Rows are points. Each copy is the shape, with its points in the same order, turned, moved and blurred by noise. Some copies are also mirrored. Which?
In the rows, 128 means zero.

Shape (6 x 3)
[[143 142 118]
 [183 122 152]
 [ 92 157  87]
 [159  80  90]
 [107 107 101]
 [148  83 150]]
Copy 1 (6 x 3)
[[143 106 130]
 [151 104  76]
 [130 109 193]
 [ 93  62 107]
 [ 97 106 153]
 [100 116  84]]
Copy 1 is: mirrored
Copy 2 (6 x 3)
[[136 143 107]
 [119 187 141]
 [153  89  82]
 [ 66 138 109]
 [110  98 115]
 [ 96 145 161]]
Copy 2 is: mirrored
Copy 3 (6 x 3)
[[124 138 121]
 [ 73 136 141]
 [182 125  99]
 [133 148 189]
 [163 112 148]
 [100 100 171]]
Copy 3 is: only turned

Shape (8 x 4)
[[123 102 140 137]
 [121 117  72 108]
 [155 158 143 146]
 [ 87 135 156 125]
 [ 91 104 113 199]
 [112 157 161 154]
 [195  90 168 115]
 [100 158 144 101]]
Copy 1 (8 x 4)
[[105 140 129 138]
 [118 127 106  73]
 [156 103 137 151]
 [115 158 171 132]
 [134 200  97 137]
 [148 145 163 160]
 [ 82  64 114 174]
 [126 130 182 113]]
Copy 1 is: only turned
Copy 2 (8 x 4)
[[109 154 135 134]
 [141  89 132 112]
 [133 159  78 140]
 [132 153 142 175]
 [166 186 166 102]
 [144 176 107 166]
 [ 45 152  85 117]
 [134 125 110 182]]
Copy 2 is: only turned
Copy 3 (8 x 4)
[[114 139 141 119]
 [137 144  92 174]
 [158  90 130 102]
 [108 136  99  87]
 [ 62  87 135 136]
 [122  96 112  77]
 [182 146 189 112]
 [138 140  79  91]]
Copy 3 is: mirrored

Shape (10 x 6)
[[104 127 144 133 122 137]
 [ 82 141  51 119 119  74]
 [188 106 154 157 119 140]
 [ 87 142 127 131  97 158]
 [161 106 138 174 162 149]
 [163 104 145 135 145 107]
 [133 115  32 126  91  99]
 [106 161 119  90 122 171]
 [131 171 108 145 124 111]
 [160 119 156 169 187 120]]
Copy 1 (10 x 6)
[[136 119 101 127 108 128]
 [ 52  66  99  96 142  90]
 [139 194 138 142 135 122]
 [136 100  87 147  94 105]
 [154 157 171 123 130 127]
 [122 169 130 110 150 142]
 [ 62 103 114 130 172  57]
 [127  83  88 177 128 141]
 [ 78 119 126 140 107 126]
 [135 159 176 102 128 164]]
Copy 1 is: only turned
Copy 2 (10 x 6)
[[120 128 124 119 157 115]
 [148 101 167 135 132  26]
 [114 126 132 132  89 168]
 [108 154 147 125 168 105]
 [140 121 131 161 112 165]
 [137  98 105 135  92 138]
 [163 139 190 126  82  53]
 [ 96 170 116 151 148  81]
 [ 99 102 154 158 122  90]
 [134  82 110 172 120 163]]
Copy 2 is: mirrored
Copy 3 (10 x 6)
[[130 131 151 128 147 156]
 [ 58 157 106  90 198 110]
 [175 109  82 155 124 145]
 [139 170 165 125 155 138]
 [137 130  85 175 122 176]
 [132  94  86 136 132 146]
 [ 85 171  76 122 186  67]
 [118 177 157 104 116 131]
 [128 163  91  94 158 149]
 [123 109  74 143 129 199]]
Copy 3 is: only turned

Shape (14 x 8)
[[104 115 131 160 114 145 138 120]
 [159 137 132 151 104 152  87 163]
 [152 120 122 141 138 112 116 161]
 [149 125 170 130 142 104 144 151]
 [122 170 102 173 151 114 123 161]
 [137 111 130 158 117 169 133  94]
 [107 171 107 133 132 169 140 156]
 [147 158 109 141 127 108 133   7]
 [123 132  98 127 155 110  63 160]
 [134 115 106 161 125 118  73  52]
 [148 121 112 133 153 125  90 111]
 [ 27 137 148 133  78 124 134 166]
 [141 122 103 128 107 112 156 167]
 [136 118 106 136  80 112 124 156]]
Copy 1 (14 x 8)
[[123 107 133  77 109  90 117 152]
 [ 71  98 124 141 123 106 116 183]
 [ 93 131 116 124 152 110 134 149]
 [107 165 115 123 114  98 152 138]
 [ 80 134 123  74 150 150 125 172]
 [148  89 105 103  99  94 112 166]
 [116 134 168  93 123 143  94 183]
 [163  85  51  89  69 175 110 105]
 [ 81  91 143 122 174 146 153 141]
 [126  42  77  94 108 138 138 122]
 [123  91 106 125 141 139 146 142]
 [ 69 122 209  50  88  88 111 120]
 [ 98 149 127 118 149  97  87 133]
 [ 77 118 126 117 135  94  87 126]]
Copy 1 is: only turned
Copy 2 (14 x 8)
[[102 124 145 123  93 125 118 117]
 [119 176  93 134  92 128 136 170]
 [ 83 153 116 125 126 166 123 161]
 [ 98 123 104 150 121 194 118 132]
 [102 183 126  97 125 155  73 139]
 [100 122 112 129  97  97 130 106]
 [138 164 135 139 121 115  69 143]
 [107 149 107  99 164 109 153  23]
 [ 72 209 147 137 132 150 130 160]
 [ 68 176 129 106 119 104 176  73]
 [ 65 170 116 138 138 133 138 122]
 [158 144 218 147  63 160 102 137]
 [122 123 139 109 141 154 119 169]
 [127 143 146 103 119 148 150 166]]
Copy 2 is: only turned

Shape (15 x 9)
[[110 148  85 116 114 123 124 128 120]
 [191 117  97 157 163  68 204 145 111]
 [ 91 126 154 118 153  97 134 201  90]
 [139 109 142 142 140 157 157 114 160]
 [157  99  77  95 147 153  70 102  97]
 [172 161 160 142 182 149 110 120 126]
 [ 92 125 169  92 136 157 166 110 145]
 [144 140 137 110 133 156 156 183  70]
 [ 89  98 144 128 108 101 147 109 144]
 [125 151 114 122 140 129  90 109 111]
 [121 143  88 101 127  98  76 127 131]
 [ 62  99 143 135 137  98 125  83 110]
 [119 134 144  69 164 136  99 162 116]
 [128 168 138 117 130 142 149 106 101]
 [168  98 139  89  61 115 192 160  54]]
Copy 1 (15 x 9)
[[140  90 125 127  87 165 123 146 104]
 [ 86  56 136 175 186 181 181 136 149]
 [128 152  42 150 141 152 143 156 152]
 [110 134 165 124 122 162 125 105 167]
 [114 109 117  74  92 195 135  96  60]
 [ 88 173 152 149 150 139 134 114  87]
 [ 98 160 126 156  69 139 120  99 179]
 [149 119  79 140 144 126 144  85 125]
 [114 127 137 129  72 170 161 163 176]
 [111 133 125 115  94 155 126 141  89]
 [139 116 112 124  80 193 125 157  77]
 [ 78 131 117 105  64 145 156 180 158]
 [116 168  73 149 106 179 125 109 105]
 [119 125 141 148  94 109 138 114 111]
 [174  73  87 143 113 136 233  65 151]]
Copy 1 is: mirrored
Copy 2 (15 x 9)
[[149 126  79 116 142 136 145 160 162]
 [ 17 149  75 107 158  93 173 135 151]
 [ 88  98 166 123 134 148 142 181 193]
 [106 108  96 131  92  92 116 115 126]
 [139 133  69 128 173 121  66 192 111]
 [104 163 128  95 123  95  70 118 152]
 [127  62 110 125 101 133 109  97 157]
 [100 125 133 172 166 121 118 137 194]
 [122  71 113 106 112 133 164 137 114]
 [151 137 105  92 149 124 105 158 143]
 [145 144  89  92 140 166 123 186 133]
 [139  49 120  69 137 112 142 161 123]
 [113 111 127 124 130 169  75 165 169]
 [137 118 104 108 154 117 119 104 170]
 [ 83 103 122 199 212 147 174 110 134]]
Copy 2 is: mirrored
Copy 3 (15 x 9)
[[160 149 140 141 115 141 143 105 105]
 [107 160 128  65 127 187 204  99 190]
 [ 69 176  77 134 103 118 134 108 119]
 [135  78 106 121 132 158 122 132 159]
 [124 107 193 125 179 131 147 116  76]
 [ 88 103 157 165 146 129 131 120 185]
 [135  81  99 117  81 115 107 140 137]
 [ 92 121  94 147 116 106 198 110 121]
 [154 142 103  96 112 144 100 153 129]
 [135 139 165 159 132 126 127 124 119]
 [149 168 166 136 146 126 112  93 105]
 [126 152 135 106  95 154  91 181 105]
 [ 90 121 128 138 122  86 117  91 111]
 [136 120 144 146  93 116 156 137 146]
 [143 144  73  76 133  81 234 147 118]]
Copy 3 is: mirrored
Copy 4 (15 x 9)
[[147 130 136 132 123 124 153 150 158]
 [115  61 130  84  91 145  48 168 162]
 [128 158 124 185 135  85  63 158 154]
 [132 117 148 109 156 150 103  92 119]
 [170  76 149 185 107 156 169 123 114]
 [ 99  59 122 154 172 109 118 105 114]
 [108 172 104 138 146 142 116  87 108]
 [175 113  84 155 132  97  80 112 160]
 [131 174 147 120 143 168 109 152 116]
 [129 102 132 158 152 127 163 143 133]
 [138 112 166 156 115 108 177 165 134]
 [109 171 141 170 154 179 127 175 130]
 [122 129 127 193 110  89 119 115 108]
 [127 115  81 128 149 127 136 124 146]
 [218 135  56 113  97 140  57 150 126]]
Copy 4 is: only turned

Shape (14 x 11)
[[ 71 109 123 118 142 155  78 143  91 113 160]
 [ 53 114 137 112 152 207 115 159 100  69 146]
 [109 145 144 154 140 105 154 137  52 105  84]
 [ 89 111 116 158 108 134 139 120 125 170 133]
 [135 103  65 113  95  85 135 169 103 123 157]
 [ 96 159 112 161 180 126 154 119  91 137 106]
 [159 166 114 153 124 134 173 109  84 121 129]
 [ 90 120 108 122 136  92 113 107 104  50 175]
 [152 100 129 163 134 115 119 187 172 141 135]
 [141  79 100 105 112 156  93 157 157  88 132]
 [121 170  86 153 118 165  63 164 157  68 143]
 [161  85  92 127 137 138 135 100  98 117 144]
 [139  78  99 115 119 141 161 124 126 139 111]
 [155 165 127  47 157 151  96 115 121 144 142]]
Copy 1 (14 x 11)
[[ 85  85  91 168 111 107 119 134 135 160 135]
 [ 93  40  64 144 125 135 125 100 151 170 177]
 [187 134  89 152 144  84  83 117 147 111 175]
 [134 124 112 108  84 122 105 122 130 117 100]
 [162 132 130 200  55 139 150 135 112 113 137]
 [158 153  82 121 160 119  99 115 114 132 142]
 [181 163 125 126 131 107 149  93 157 119 155]
 [103  96 129 209 138 109 137  84 108 102 149]
 [151 116 154 149 104 198 106 166 160 115 116]
 [129  54 143 158  98 161 169 162 140 118 146]
 [ 65 118 104 154 129 173 173 152 168  94 178]
 [172 105 138 156 126 109 177 123 133 134 107]
 [189  86 134 121  93 130 148 135 116 126 119]
 [113 129 177 122 130 109 163 157 110 193 183]]
Copy 1 is: only turned
Copy 2 (14 x 11)
[[111 124 104 127  97 140 135  75  46  98 106]
 [140  88 131 123  89  90 135  89  44  85  75]
 [124 102 123 155 162 152  55 134 124 108  98]
 [103 165 127 123 177 120 140  68 103 131 121]
 [136 130  99 147 111 166 123  50 128 194 116]
 [144 118 144 117 172 148  84 106 105  81 136]
 [154 136  94  97 154 135  79 121 150 132 125]
 [ 97 100 121 134  63 142 117  61 143  92 111]
 [125 170 185 121 110 133 144 114 105 187 130]
 [155 155 120 143  73 137 185  98 103 157  91]
 [163 141 121 155  53  75 146 112  96 122 170]
 [154 177  99 100 118 165 132  83 134 128  86]
 [152 157 123 122 155 146 151  89 132 151  77]
 [151  90  78  82 120 177 178 148  86 116 145]]
Copy 2 is: only turned
Copy 3 (14 x 11)
[[173 115 154 162  80 123 170 136  94 103 119]
 [191  90 168 189 115 140 210 132 120  93 157]
 [128 120 155 158 201  96 161  91  68 138 105]
 [108  90 141 114 112 123 114 102 103 126 142]
 [104 177 138 102  99  84 150  96 111  65  99]
 [145 111 166 158 171 138 124  67 109 144 103]
 [131 160 146 130 178  87 126 100 135 155 140]
 [145 175 144 213 112 103 126 131 103  78 119]
 [114 118 174  73 144 133 114 157 121  67 107]
 [118 156 146 121 106 154 179 175 134  69 131]
 [171 190 193 124 111 171 141 146  91  91 172]
 [102 160 140 146 119 105 150 130 161 138 105]
 [ 87 126 122 114 130 125 163 115 157 108 115]
 [205 170  76 111 131 138 150 137 147 137  96]]
Copy 3 is: mirrored
